Every row gives one point. Any point is a mix of the corners, with weights that add up to 1. It lies inside the corners' shape when no weight is negative. Is each point inside? If not, which corners have a negative weight?

Corners:
(1): [-45 -48]
(2): [16 37]
(3): [18  3]
Points:
[-11  -4] => inside
[15  4] => inside
[-39 -42] => inside
[-23 -22] => inside
[26 29] => outside (1)

Corners:
(1): [ -9  -9 -19 -26   0  -6   1  48]
(2): [  1   5 -29 -24  23 -11  30  15]
(3): [-61 -18  17   0  25 -31  30  12]
(4): [  1 -37  -1  61 -34 -26 -16   0]
(5): [ 21   4  41 -21 -17  37  34 -19]
(6): [-43 -30 -35  23 -44 -18 -88  -4]
(7): [-78 -52 -23  33   4 -18 -26   8]
(8): [-32  -6  16 -20  -2 -14  79  20]
(9): [ 17 -26  36 -44  18 -10  77  15]
Points:
[ -4  -4 -16 -26  13  -5  27  15] => outside (3, 4)
[ -3 -16  22 -24  11  -5  55  12] => outside (6)
[-28  -6  14  -4 -10  11   7 -13] => outside (1, 4, 9)
[-14 -14  11  -5 -15  -6   3   7] => outside (2, 7)

Corners:
(1): [  7 -40  30 -21  62  13 -38   7  37  28  36  24]
(2): [ 60  49   3  21 -38 -50 -33 -56 -41  54 -56  12]
(3): [-18  -6  34 -22  -3  19 -36  15   5 -16  18 -17]
(4): [-25 -49  79  39  46   1 -51 -41  53  29 -13   4]
(5): [ 19  28   5 -32 -19 -17  18 -43  32 -46  -1 -13]
(6): [ -5  18 -14 -11 -16  -2  26  20 -45   4 -22 -43]
(7): [-51 -27 -24  10  26 -20  -4  35 -44  61  38  -3]
(8): [ 24  -4  23 -54  -8 -33  -7 -24 -14 -17  25 -11]
(9): [  9  17 -53 -51  31  37  32  41 -52 -66  59 -22]
(10): [ 12  62  32  36 -34  -2   8 -14 -31  32 -21  42]
(11): [ 49 -48 -29 -49 -37 -18   0  20 -52 -42  45 -51]
(12): [-20 -16  45  46  -9 -11 -41  32 -19  30 -42  21]
(13): [  5  22   9  -4 -30  -2 -11 -49 -29  29 -17  21]
Points:
[ -3   7   8  -9   5  -5  -5  -5 -15   9  10   4] => outside (11)
[ 22  16 -12 -28  -9  -5  18  13 -29 -26   4 -23] => outside (3, 4, 7, 13)
[ 16  33 -21   5 -39 -16  14   5 -57   1 -19  -6] => outside (1, 3, 4, 8)
[ 28 -18 -17 -27   0 -12 -17  24 -43   2  22 -21] => outside (4, 5, 10, 13)
[  6   1   1   4 -15   4 -15   6 -41   0   5  -6] => outside (1, 5, 6, 8)
[  4  -6  15 -10   4  -2 -16   5  -8  -1   8  -9] => outside (13)
[-11 -12  13  17 -17  -4 -35  28 -40  48  -7   2] => outside (4, 5, 8, 9)
[  5  26   3 -11 -16  -7   3 -10 -22   5  -6   5] => outside (4, 11)
[ 20  37  39  26 -24  -5 -12 -34  -3  33 -27  24] => outside (7, 8, 9, 12)

Corners:
(1): [-34  -3 -34 -16 -33   5  27  -1 -35  91  25   8  -5   9 -25 -33 -15 -14
  32  63]
(2): [-48   0  38 -47   8  10 -43  20 -27 -26  -8  21 -41  -1  31  65  72 -41
 -48   8]
(3): [ -6  15 -68  17  14  11  20  11 -42  27  63 -21   4  31 -25  38  39 -35
 -59  39]
(4): [-13 -15 -27  18  11  50  41  35 -52 -21  23 -36  36  50   8  -5  -5 -32
 -39  27]
(5): [ 36 -20 -32   1  -6 -72  28   5 -12 -15  58 -23  27  11 -23  19  -3  -9
  27   3]
(6): [ 33   3  27 -26  10  34  41  58  24  -7  -4  18   0 -38  25 -31 -25 -14
 -49  16]
(7): [-22   3  35  33 -51 -66   5 -50  12  25 -32   6  18   6   3   8   7   1
   3 -45]
(8): [  1 -35  28  12   8 -18 -19  16  19   5   7 -36   8  26  -2 -16  30  11
 -18  53]
(9): [-15 -17  34  14  23  -5 -71 -27 -10  18  16  26 -33 -14   5 -40 -10   7
   4   5]
(10): [ 38 -21  -9  -1 -16  58 -59  38 -26 -11 -48 -12 -51 -35  46 -28  -1 -13
   7 -58]
(11): [ 12 -25  14  44 -20  40   9   5 -24 -11  13  10 -27  27  67 -19  -8  31
   8   9]
(12): [-52 -31 -43 -95  31 -35  -9 -19   9 -14  20 -29   2   6 -10 -15   5  66
  16 -12]
(13): [-14  34  27  -5 -12  14 -21   7  26  13 -15 -14 -25  -3  12  19  -1   2
  20 -57]
(14): [-28  35 -33  19   0   6  -9 -13  22 -49  23   4  15 -19  -1 -21 -41  16
 -18  94]
(15): [-18 -23   6  47   4  30  -6  46 -60  36  14 -48  26  -5  29  21   9 -15
 -51   1]
(16): [-26  -5  -1 -31  47 -61 -43   2  50 -17  11  36 -11   5   0 -21 -28 -72
   6  26]
(17): [-30  -3  15  15  39  20 -30  -6 -12 -17 -45 -14  -2  42   6  21 -73 -42
 -56  50]
(18): [  4  43 -30 -17  19 -56  36  29 -47  -6 -34 -37   2   2 -36 -11 -79  -3
  -7 -14]
(19): [-34  38 -16 -61  -5  28 -17 -92   4  15  -8 -23  16  36  15  23  35  -2
 -28  10]
(20): [-25 -24  20   8  -8   0  26  -4   4 -28  -4 -22 -26 -12  19   0   6 -43
   9 -10]
(21): [ -6 -27  -1  21  36 -46  31 -29  14  12 -31   9 -27  -9  -5   9  24 -16
  65 -37]
Points:
[-14   0  -8  -9   4   2   4   7  -9   8  -1 -15   2   5   1   4  -3 -20
 -17  12] => outside (9, 11)
[  3   2   2  26 -28   4   4  -2  -2  17  19 -10  13   6  10 -13   4  -9
 -11   7] => outside (2, 12, 17, 18, 21)
[-11  -5  -3  -5   5   0  -2   5 -13  -2   2  -8  -2   4   9   2   0 -14
 -17  13] => outside (13)
[  2  -2  15 -17 -13 -32  -5   3  19   9  -9  26 -23 -21   9 -26  -7  16
  34 -10] => outside (3, 4, 15, 17, 19, 20)
[-11  -2  -1  -1   6  10  -6   8  -7   2   1  -5  -7   3  10  -5  -2 -13
 -19  15] => outside (5)
[ -7  -6   1 -14   2  -9  -6   1  -2  -4   5  -5  -4   0  10  -4   5   3
   4  -1] => outside (3, 17, 20)
[ -6 -16   4  -1   8 -22  -2   9  -4  -1   5  -2  -9  11   3  -6  -3 -17
   0   0] => outside (14, 15, 19)
